Each row of a before or after table is a point. The points were changed in one or more steps. Then noise was added and the rows were shuffled. The steps act on columns, c1 being the first. Write out the steps. A step turns or swaps two columns, mirrors them in a line or flattens them onto one, adds a multiple of one to another, or multiplies or shifts one. Angles are multiples of 10 degrees, from the lower column toward the higher: turns from -170 to 170, lines from 10 to 170 but not 90. Use the fewest steps. Two steps may share a column if one is a turn and the other turns, adds or multiplies; they go together, in the order done. Otherwise the lowest column goes first.
(in the rows, 128 means zero)

Before (13 x 3)
[[120 145  93]
 [ 93 120  89]
 [136  76 144]
 [171 114 163]
 [152  87  89]
 [ 82 152  93]
 [116 131 143]
 [178 172 158]
 [102 119 212]
 [161  95 112]
 [113 106 156]
 [171  47 143]
 [100 133 106]]
After (13 x 3)
[[160 120 170]
 [ 75 121 197]
 [ 99 153  80]
 [132 147  93]
 [163  49 154]
 [136  77 148]
 [106 118  79]
 [168  95 128]
 [109 131 100]
 [165  87  97]
 [111 136 138]
 [164 171 171]
 [108 105 149]]
Steps: turn c1 and c3 by 20 degrees

Before (10 x 8)
[[163 130 141 111 149 126  99  99]
 [139  74 111 139 163 119 111  68]
 [184  65  91 107 150  72 103 106]
 [102 173 139 192  88 144 156 124]
 [122 113 173 174  79 199 149 151]
 [ 67 145 148 157  99 168 142 169]
 [190  97  71 144 158 141  95 111]
 [105 150 138 138  56  97 143  87]
 [138 101 167 201 136 153  94 163]
 [133 129 162 173 134 152 174 153]]
After (10 x 8)
[[140 145  73 117 163 120 116  67]
 [132  95 130  84 133 152 159 152]
 [189 185  95 111 157 140 105 110]
 [138  90 102  57 135 154 103 162]
 [162 115 130 145 149 127 107  98]
 [105 118 150 118  56  99 138  88]
 [102 116 174  65  87 144 147 125]
 [122  83 113  82  79 200 141 151]
 [ 66 106 144  98  98 168 137 168]
 [184 166  65 151 151  70 110 106]]
Steps: turn c2 and c3 by 90 degrees; multiply c4 by -1; multiply c7 by 0.7

Before (12 x 14)
[[112 105  69 170  90 110  96 173 153 171  80 122 105 180]
 [142 185  99  72 136 104 158  70 142 152  94 205 107  85]
 [125 149 156 137 113  99 154 117 148 111 142 203 115 153]
 [140 173 141  82 145 117 135  96  75 137 139 197  99 100]
 [153 185 106  80 132 103 172 132 134 136 138 157 111 142]
 [ 89 158 143  88 107 112 148 109 129  93 118 153  93 127]
 [147 137 118  83 122 154 153  83 133 115 131 177 131 146]
 [172 192  72 140 181  55 125  59 108 167  71 102 160 101]
 [122 122 158 127 131 141 123 137 187 121 156 153  58 163]
 [ 86 130  75 159 141 103  77 166 182 169 122 115 158 165]
 [183 173  80 134 125  53  64 101 153 124 135 114 149 110]
 [ 96 110  82 168  81 100 108 135 177 204 145  94 128 167]]
After (12 x 14)
[[ 95 109  82 170  42  99 108 136 176 206 145  94 129 166]
 [143 185 100  71 126 102 156  71 140 151  94 206 106  85]
 [147 137 118  81 129 154 152  81 131 115 131 177 133 144]
 [121 121 157 128 135 142 124 136 187 120 156 153  58 163]
 [153 186 105  80 128 102 172 131 132 137 137 157 113 140]
 [172 191  72 140 160  54 126  58 108 167  72 101 162 101]
 [ 89 158 143  91 125 114 148 109 130  93 117 152  93 128]
 [183 171  83 134 126  55  66 101 152 123 138 114 149 111]
 [ 86 130  75 160 119 103  77 166 182 169 123 116 158 165]
 [111 104  69 168  68 109  95 173 154 172  80 123 106 181]
 [124 149 157 136 122  98 154 115 147 110 144 204 116 154]
 [141 173 142  83 139 117 135  96  75 137 138 197  97 101]]
Steps: add -0.5 times c10 to c5
